Every row gives one point. Before rounding, the points of a table are all equally far from one centre. They may lie mostly on one side of it. Where is the centre, to within rounding?
In the rows, zero is written as 128.

Points (9 x 3):
[[169  90 152]
 [132  79 165]
 [183 106 173]
 [149  85 144]
 [127  92 194]
 [186 120 171]
 [176 102 147]
 [140  79 158]
 [176 124 140]]
Centre: [144 119 167]

Points (16 x 12):
[[113 129 233 107 135 123  92 155 156  89 131 134]
 [169  94 171 173  95 142 123 133 141 123 154  94]
 [193  94 157 159 140 137  53 113 182 113 185 117]
 [135  60 175 157 125 171 117 112 129 114 154 159]
 [135  76 183  95 106 191 120 148 165 153 141  97]
 [130  71 181 150 167 195  94 127 126 108 148 116]
 [174  91 187 185 114 138 118 137 164  79 155 134]
 [132 136 147 163 167 195  95 114 111  75 160 119]
 [177  79 175 130 140 205 109  96 166 117 134 143]
 [166  59 119 176 155 182 104 129 152 131 176 121]
 [211 103 146 137 137 130  66 117 171 116 153 103]
 [168 106 184 119 145 216 116 133 177  91 117 167]
 [186  50 121 144 154 171 113 115 194 100 155 119]
 [151 126 100 170 162 216  94 130 161 110 143 179]
 [144 100  94 151 152 211  63 119 184  99 129 131]
 [177  77 192 132 160 105 126 137 164 123 144  86]]
Centre: [125 131 144 128 151 147 115 138 186 121 160 134]
